Each row is a point. Each copy is the shape, with its points in the same order, turned, moved and blurred by noise. Some copies are also mirrored. Which?
(in the rows, 128 means zero)

Shape, 7 rows:
[[110 121]
 [172 150]
 [163 133]
 [ 90 111]
 [102 156]
 [ 93  99]
 [190 170]]
Copy 1:
[[142 142]
 [119  76]
 [134  79]
 [150 165]
 [100 145]
 [156 155]
 [ 96  55]]
Copy 1 is: mirrored
Copy 2 (7 x 2):
[[105 109]
 [150 158]
 [156 136]
 [ 86  92]
 [ 92 147]
 [ 92  83]
 [162 181]]
Copy 2 is: only turned
Copy 3:
[[132 122]
 [ 69 128]
 [ 82 113]
 [156 115]
 [140 162]
 [162 106]
 [ 45 142]]
Copy 3 is: mirrored

Shape:
[[127 178 187]
 [128 132 125]
 [187 129 146]
 [154 155 100]
 [171 104 159]
 [159 128 106]
 [ 96 150 177]]
Copy 1, 7 rows:
[[127 216 157]
 [134 148 136]
 [178 145 180]
 [171 150 112]
 [153 135 193]
 [165 133 130]
 [ 91 192 155]]
Copy 1 is: only turned
Copy 2 (7 x 3):
[[ 94 162 194]
 [118 136 127]
 [151 102 171]
 [160 146 129]
 [123  85 161]
 [155 120 124]
 [ 69 153 160]]
Copy 2 is: only turned
Copy 3 (7 x 3):
[[108 199 184]
 [136 133 138]
 [171 170 119]
 [168 132 160]
 [152 169  96]
 [180 128 131]
 [ 90 165 147]]
Copy 3 is: mirrored

Shape (9 x 3):
[[ 92 106 113]
 [113 146 112]
 [116 149  68]
 [140 158 103]
 [178 104 161]
 [115 129 111]
 [110 157 124]
 [207 100 199]
 [144 112 174]]
Copy 1:
[[131  82 145]
 [141 122 116]
 [137 100  91]
 [129 140 102]
 [ 71 153 160]
 [126 114 132]
 [149 129 131]
 [ 46 188 197]
 [103 152 180]]
Copy 1 is: mirrored
Copy 2, 9 rows:
[[ 83 110  99]
 [128 138  97]
 [135 118  51]
 [152 122  93]
 [152  84 173]
 [117 117  99]
 [129 145 110]
 [174  87 214]
 [131 110 174]]
Copy 2 is: only turned

Shape (10 x 4):
[[142  85 111 147]
 [171  50 151 136]
 [152 122 106 110]
 [122 111 148  69]
 [112 128 144  83]
 [111 157 168 116]
 [ 98 151  74 132]
 [128 124  91 148]
 [170 108  96  82]
 [208 127 113  88]]
Copy 1, 10 rows:
[[107 104 125 162]
 [135  97 165 197]
 [142  95 113 125]
 [148 100 165 107]
 [146 117 151  86]
 [151 161 134  99]
 [ 88 118  79  85]
 [102 106  85 129]
 [150  64 112 125]
 [197  70 104 143]]
Copy 1 is: only turned
Copy 2:
[[131 107 118  83]
 [137 102 157  43]
 [120 157 108  86]
 [ 80 165 162  94]
 [ 87 166 152 115]
 [126 170 168 149]
 [108 141  75 150]
 [133 125  92 115]
 [105 170 104  58]
 [138 197 114  42]]
Copy 2 is: only turned
Copy 3, 10 rows:
[[154  82 156 127]
 [186  97 188  88]
 [161 104 112 136]
 [126 138 118  94]
 [117 138 112 108]
 [106 170 136 150]
 [111  83  91 178]
 [139  85 128 168]
 [183 105  89 105]
 [215 135  99 123]]
Copy 3 is: only turned
Copy 4, 10 rows:
[[139  79 124 138]
 [ 98  41 130 156]
 [118 105 114  96]
 [ 73 119 163 100]
 [ 82 140 156 108]
 [ 88 158 132 142]
 [178 149 133  96]
 [156 109 120 117]
 [101  95 123  71]
 [ 88  84  76  75]]
Copy 4 is: mirrored

Shape:
[[127 136  76 115 146 162]
 [126  89 142 154 176 146]
 [102 163  94 194 108 128]
 [ 88 106 160 158 141  83]
 [133 113 121  38 150  91]
 [149 183  81 169 107 130]
 [ 98 118 134 127 108 145]
 [112 110 107  99 138 129]
 [111 200 151  72 116  76]
 [135 131 157 109 161 123]
 [ 81 125 107 197 166 158]
 [173 136  64 132 160 131]]
Copy 1:
[[102  97 107 156 106 151]
 [ 65 118 108 125 179 113]
 [ 86 148 148 199  99  96]
 [ 57 180 160 112 146 108]
 [112 123 117  41 111 177]
 [114 127 121 184  69  87]
 [115 137 160 144 142 139]
 [ 95 119 133 117 127 161]
 [161 198 120  86  88 146]
 [105 137 110 104 153 128]
 [ 41 142 116 197 154 112]
 [ 85  74  94 134  85 117]]
Copy 1 is: only turned
Copy 2 (12 x 6):
[[175 118 143 108 168 150]
 [149  81 165 126  89 159]
 [142 117  57 136 130 146]
 [106 101 134 183  88 129]
 [138 125 217 152 169  78]
 [170 122  66 107 145 106]
 [114 142 140 127 126 152]
 [135 117 169 136 155 134]
 [150 188 144 182 135  57]
 [159 125 174 140 100 112]
 [161  93 100 146 109 199]
 [189  76 131 103 163 110]]
Copy 2 is: only turned
Copy 3 (12 x 6):
[[ 98  98  86 141 142 126]
 [116 117 159 146 180  86]
 [ 81 138 101 129  86  55]
 [150 136 173 102 125  66]
 [186 115 113  91 150 172]
 [ 81 165  64 133 103  86]
 [111 119 151 136 103 119]
 [140 103 122 127 131 129]
 [132 161 112  35  96 156]
 [125 140 144 100 164 129]
 [ 76  90 137 138 137  43]
 [119 132  53 145 167 105]]
Copy 3 is: only turned

Shape, 12 rows:
[[157 123  94 249 123 139]
 [155 113 135 122 163 128]
 [123 113 126  95 134 133]
 [140 152 121 111 129 116]
 [117 107  97 138 113 141]
 [136 137 106  85 183 130]
 [158 116 131 119 128 114]
 [156 114  79 142 203 115]
 [138 120  78  98 122 115]
 [143 210 126  89 131 207]
 [ 87 127  83  99 109 109]
 [101 119 137 111 121 111]]
Copy 1 (12 x 6):
[[225 109  22 180  72 155]
 [168 130 147 157 111 143]
 [140 114 140 118 126 145]
 [154 133 129 119 111 109]
 [155  97  90 117 123 153]
 [177 142 163 123 152 127]
 [161 113 131 136  99 125]
 [223 123 132 167 160 126]
 [170  93 132  98 136 118]
 [164 219 122  58 103 137]
 [124  97  89  98 164 108]
 [117 113 113 131 134 130]]
Copy 1 is: only turned
Copy 2, 12 rows:
[[130 232 138 184 179 143]
 [147 120 126 126 146 101]
 [121  97 120 124 118 125]
 [124 137 136 115  96 116]
 [102 138 108 153 129 152]
 [121 114  98  86 124  87]
 [142 124 132 145 116 110]
 [120 157  86 128 161  62]
 [107 128  92 144  91 115]
 [161 157 110  35  87 172]
 [ 64 118 112 134  91 134]
 [ 95 105 147 133 117 128]]
Copy 2 is: only turned
Copy 3, 12 rows:
[[ 92 201 155 229 127  90]
 [164 133 154 143 159 114]
 [135 124 135 107 152 130]
 [142 149 158 105 121 116]
 [ 97 145 133 136 158 114]
 [174 155 153  94 176 124]
 [140 126 158 132 134  98]
 [171 185 149 143 191  78]
 [114 143 148  92 161  86]
 [118 174 218  92 151 203]
 [ 97 156 110  77 139 109]
 [129 128 111 107 123 125]]
Copy 3 is: mirrored
